Each row is a point. The points of each table are mixes of a few directions, plus a little noise. How many directions does each table use, and how many do they share? Where both have some left over, give the other angles between the two spaces (their principal angles), to ten degrees, smallest first.
In the rows, 128 means zero.

First (4 x 2)
[[127 135]
 [138  35]
 [124 160]
 [122 182]]
Second (6 x 2)
[[134  72]
 [124 166]
 [122 181]
 [120 199]
 [131  99]
 [136  52]]
Directions: first 1, second 1, shared 1

First (8 x 4)
[[119 115 122  89]
 [101 149 130 114]
 [124 105 125  79]
 [207 106 170 214]
 [ 78 188 191  97]
 [133 147  89 202]
 [107 141  71 151]
 [154  71 124  77]]
Second (7 x 4)
[[126 111 217 115]
 [109 120  96 124]
 [108 133  12 135]
 [ 84 105  68 117]
 [145 142 124 136]
 [188 167 164 149]
 [135 118 215 119]]
Directions: first 3, second 2, shared 1; angles 50

First (10 x 8)
[[ 81  98 121 127 166 134 112 170]
 [177 172 121 149  83 117 162  86]
 [127 117 140 111 134 132 112 127]
 [133  82 183  49 148 147  57 117]
 [192 179 125 147  72 116 164  74]
 [ 48  89 104 145 186 133 119 199]
 [ 54 120  74 190 168 122 162 198]
 [101  78 161  73 166 145  70 147]
 [215 195 127 149  53 112 174  53]
 [152 151 123 141 105 122 147 108]]
Second (9 x 8)
[[ 77 115 102 218 155 143 125 205]
 [136 108 155  29 139 122 108  89]
 [151 140 140 245 101 158 100 168]
 [136 118 143  42 135 117 124  89]
 [131 160  93 125 115 101 187 103]
 [145 106 166  34 134 128  95  89]
 [104  90 148  43 162 128  99 123]
 [147 170  98 182  98 115 177 118]
 [124 145 109 234 115 141 137 171]]
Directions: first 2, second 3, shared 2

First (11 x 11)
[[ 91 199 153 106 134 126 138 138  97 125 111]
 [171 101 141 127 152 113 128 142 158 130 196]
 [115  95 150  97 151 123 129 141 105 106 168]
 [160 122 103 158 130 114 114 128 173 163 132]
 [123 149 145 131  60 192 176  86  78  53  63]
 [131  80  81 156 116 126 118 107 172 151  97]
 [234 138 134 172 116 130 143 124 191 132 182]
 [ 85 113  78 140 135 105  43 156  80 200  79]
 [103  85 108 127 110 143 113 118  96 120  93]
 [112 121 156  96 153 121 144 137 121 106 166]
 [ 83 204 158  98 149 116 162 131 136 122 121]]
Second (10 x 11)
[[151 129 138 160 104 203 159 157 133 133 130]
 [133 130 141 103 148 154 129 142 130 125 157]
 [103 156  74  44  85  98 100  52 133 100  88]
 [145 114 150 203 133 119 144 155 123 143 125]
 [134 188  75   7  76 100  92  17 135  70  96]
 [114 128 140  99 151 148 128 137 121 121 142]
 [156 116 116 131 139  94 108 144 156 158 174]
 [130 117 179 202 166 104 146 151  98 123 118]
 [ 92  92 122 144 139 152 136 176 134 165 135]
 [123 111 145 186 139 108 138 148 117 141 116]]
Directions: first 5, second 5, shared 2; angles 30, 80, 80

First (8 x 18)
[[127 122 147 177 136  86 131  96 112  87 136 182 106 162 134 128 151 105]
 [130  99 118 173 114 123 196 103 127 110 120 131 123 186  99 159 134 154]
 [136 138 136 115 132 128 117 120 126 137 124 126 125 117 137 116 131 123]
 [ 62 116  84 112 129 154  59 249 149 114 172 122 164  68 126 146  84 115]
 [145 147 146 109 135 123 110 107 122 140 120 129 120 114 145 107 138 117]
 [150 139 138 109 128 134 138 104 127 149 112 112 125 127 131 117 134 136]
 [149 143 139 105 129 135 131 106 127 152 113 110 125 121 134 113 133 133]
 [125 122 117 124 122 141 140 139 133 135 126 112 136 129 119 137 120 141]]
Second (10 x 18)
[[ 74 130  75 148 149 137  66 179 152  92 162 192 117 121 133 144 138 120]
 [129 126 135 117 129 138 146 133 130 137 118  98 132 123 129 135 120 139]
 [130 126 133 121 128 133 141 129 128 135 122 110 131 126 128 131 124 134]
 [154 123 167  99 120 141 189 111 120 163  95  50 142 124 127 133 110 151]
 [105 134  94 154 134 115  73 142 134  97 159 202 114 131 129 124 144 108]
 [138 133 124 147 121 107 104 109 120 116 140 171 120 138 125 111 142 106]
 [116 120 135 100 137 159 167 155 139 147 107  61 139 113 132 153 108 159]
 [179 131 168 126 108 104 157  69 103 145 110 116 131 141 123 101 132 119]
 [ 98 130  97 143 139 129  88 154 138 105 151 174 120 127 130 134 137 120]
 [154 127 152 120 117 120 153 102 116 142 114 105 133 133 125 119 127 128]]
Directions: first 3, second 2, shared 0; angles 30, 30

First (8 x 24)
[[187 114 152 168 170 138 192 137 124 130 147 114 129 142 127 121 112 113
  104  95 106 137 143  87]
 [ 67  72 154  55  85 105  36 159  63  89 101  68 172 186 132 153 109 161
  174 145 235 113 141 155]
 [145 166 102 112 140 121 106 140 142 133  89 153 111  80 137 139 146 156
  110 144 101 128 118 149]
 [ 23 127 107  73  64 118  43 105 122 119 122 129 139 139 130 136 143 134
  176 166 180 114 118 179]
 [ 41  79 146  51  69 106  25 138  71  92 109  77 171 189 131 149 113 154
  184 154 239 112 133 164]
 [112 168  90 188 120 150 182  62 199 169 181 184  98  96 115  95 150  68
  121 128  48 137 106 122]
 [246 147 144 200 206 143 236 147 150 146 139 141  99 101 127 114 120 119
   69  86  45 147 135  73]
 [198 155 127 177 174 138 195 130 157 147 135 150 103  97 128 118 130 118
   87 107  65 140 126  97]]
Second (8 x 24)
[[116 180 144 166 112 164  80 148 177 131  97 133 144 157 129 186 166  82
  164 132 113 134  80 144]
 [122  81  97  82 130  87 169  92  85 130 163 136 105  88 128  57  94 176
   92 134 140 120 176 124]
 [104 195 143 173 107 173  68 150 193 134  91 138 148 161 127 200 180  72
  175 138 107 136  67 152]
 [197 116 191 168 168 146 142 188 111 108 108  80 158 183 132 176 118 116
  127  92 140 138 123  90]
 [108  85  85  76 122  88 162  83  90 135 164 145  99  78 126  52  98 174
   94 140 138 116 174 130]
 [ 80 209 126 167  91 174  55 132 206 142  92 156 140 146 127 196 189  68
  181 148 101 134  62 168]
 [ 64 115  60  75  97  90 137  59 120 146 163 172  92  60 124  52 119 162
  109 161 123 115 157 159]
 [230  42 177 120 194 101 207 171  42  98 145  66 140 154 133 103  64 176
   78  80 163 132 185  61]]
Directions: first 3, second 2, shared 1; angles 90

First (10 x 32)
[[122 124 145 146 132 216 157  95  95 123  98 191 126 132  76 139 190 117
  128 117 156 102 122 105 212 139 137 138  92 115 111 105]
 [147 112 126 123  75 101 105 133 120  95 157 102 161  70 136 122 110  80
  121 153 150 122 108 161 105 162 179 147 110 113 129 163]
 [117 126 110 145  70 120 109 100 133 103 101  97 116 128 150 134 125 103
  167  80 124 157  90 186  82 141 166 116 161 101 151 158]
 [162 139 137 143 107 101  89 122 129 107 159 129 131  88 149 123 105 124
  136 151 139 144 112 151  93 145 134  80 121 104 146 149]
 [125 130 139 133 158 136 133 125 123 118 121 144 138 146 141 133 123 114
  113 117 134 129 133 129 134 129 113 125 140 136 137 136]
 [149 164 126  58 157 138 126  82 138 167 177  78 117 144 164 185  51 169
   51 204 165 109 154  70 116  85 160 224 116 135 139 156]
 [129 115 138 108 151 121 139 145 120 116 147 127 165 122 136 132 110  94
   84 150 147 106 141 116 141 136 134 172 118 148 123 144]
 [100 127 130 177 142 171 149 125 124 137  64 186  91 168  88 109 202 156
  188  59  93 144 122 133 167 123  79  60 143 123 120  78]
 [134 113 111 106  92  76 117 164 142 136 162  84 141  88 125 110 109 129
  130 164 118 121 132 129 102 132 149 148 114 134 110 128]
 [ 95 128 119 141 196  97 156 188 157 178  96 144  93 195 115  91 154 196
  162  87  55 145 166 100 131  86  25  73 166 169 113  63]]
Second (10 x 32)
[[117 131 115 128 151 112 130 156 138 114 129 144 152 131 150 111 119 104
  115 126 124 133 133 125 117 126  94 132 141 146 122 127]
 [101 128  99 135 109 158 136 129 128 126 117 161 137 108 108 117 167 111
  145 123 126 127 116 120 140 115 116 128 114 124 105  91]
 [100 122 113 126 119 163 142 116 119 138 122 147 133 117 102 136 161 118
  136 123 127 119 124 120 139 105 128 129 113 125 116  89]
 [118 123 122 129  97 159 135 106 119 141 119 128 114 117  94 138 159 138
  148 124 128 120 118 127 145 121 154 130 110 112 118 106]
 [100 113 158 108 158 192 152  65  87 172 143 131 124 136  85 194 151 135
  110 125 138 101 142 115 136  68 154 108 103 120 147  72]
 [138 110 152  89 223   7 135 208 153 115 147  57 172 193 219 113  20  99
   54 123 110 131 177 137  74 141  90 182 199 203 155 203]
 [141 165 130 161 159 165 102 107 120 105 145 215 138 102 143 127 139 117
  124 146 149 146 115 117 125 119  72  51 113 106 138 107]
 [215 126 160 132  37  57  97 128 151 126 112  16  54 141 130 110  82 209
  169 135 123 141 113 162 138 219 226 167 139  96 141 240]
 [144 128 119 134  86 107 120 142 142 121 114 104 111 124 126 107 128 143
  151 127 122 134 117 138 135 160 150 148 131 121 117 154]
 [106 136 113 137 142 160 131 123 122 123 130 176 145 112 122 127 154 107
  127 128 132 129 124 118 131 106  97 106 117 127 120  91]]
Directions: first 6, second 4, shared 2; angles 50, 50
